Rows are points. Before rounding, the points of a table are all equally far from one centre. They may lie mostly on one side of it. Where is the centre, to within rounding?
In the rows, zero is written as 128.

Points, 7 rows:
[[102 148]
 [125  96]
 [181 174]
 [116 103]
 [134 183]
 [177  98]
 [163  91]]
Centre: [149 138]

Points (14 x 9):
[[173 125  80  85 161 163 110 121  49]
 [155  83 157  85 141 155 130 153 169]
 [ 65  59 124  51 114 142 143 101 159]
 [101 115 127 180 158 138 136 141 136]
 [ 72  72 119 152 151 177 126 113 125]
 [ 98  84  54  96 194 150  88 153 140]
 [ 67 118 108 116 130 198 182 119  83]
 [142 128 129 147 172 155 142 122 158]
 [ 99 139 111 182 131 161 113 163 148]
 [ 99  48 104 135 161 128 136 167  80]
 [120 103 143 159 151 125  80 109 129]
 [ 88  45 142 103 157 134 106 114 101]
 [102  91 179 106 125 138 117 115  70]
 [124 167 120 142 164 129 129 109 163]]
Centre: [114 115  87  94 108 136 124 134 117]

Points, 24 rows:
[[155 149 134  64  24 145 133 156 116 122 128 138 106 147 168 113 107 106]
 [181 153 130  85  70 167 146 128 119  96 163 123 115 147 156 106  76 105]
 [171 127 134  70  66 173 166 153 119  86 131 161 127 142 113 131  95 156]
 [186 127 122 115  54 161 128 141  89 115 158 147  81 127 179 134  98 111]
 [163 148 165  82  27 110 138 104 112  97 155 136 124 135 148 134 109 147]
 [179 105 106  82  60 160 130 183  97 114 130 112 106 150 176 140 105  98]
 [127 167 127  91  45 145 129 168 103 120 128 124 115 120 149 130 117 152]
 [122 119 143  77  46 141 154 169 123  92 161 121  86 151 161 127  82 130]
 [130  97 133  52  17 100 176 115 104 123 162 123 114 135 146 119  87 127]
 [167 137 116  77  96 174 153 153 140 103 165 139 119 129 137 127  83 141]
 [147  86 139  71  87 148 132 116 105  52 135 160 126 146 139 114 107 165]
 [158 105 143  89  73 165 156 162  76  75 153 142 130  92 140 122  86 145]
 [160 122 147  78  51 122 198 123  82 104 181 107 121 142 172 120  96 158]
 [143 158 155  51  58 141 159 142  97 120 147 117  92 143 155 142  70 138]
 [171 155 132  60  54 152 127 135  89 100 151 122 118 140 165 104  98 125]
 [156 110 137  63  28 127 139 139 101 112 171 112 116 147 160 145  60 115]
 [184 138 117  99  87 144 160 159 136  93 184 145 152 137 175 150 125 142]
 [138 137 147  65  51 154 166 131 100  96 153  90 103 109 150 128 122 108]
 [167 121 134  74  59 187 152 122 101 123 156 113 118 203 166 150 112 155]
 [174 111 135  70  78 184 159 185  71 116 148 130 134 113 156 108  91 123]
 [166  95 139  74 123 148 120 141 102  80 123 157 104 146 131 126  91 168]
 [185 124 146  83  71 110 193 132  98 104 162 119 142 120 128  92  94 151]
 [132 131 136  73  25 133 147 136 109  87 150 119 123 154 179 102 107 142]
 [145 136 155  68  41 166 141 121  58  85 156 126 130 128 143 136 112 154]]
Centre: [126 107 143 109  97 128 161 127  86 135 136 151 144 159 146 140 113 104]
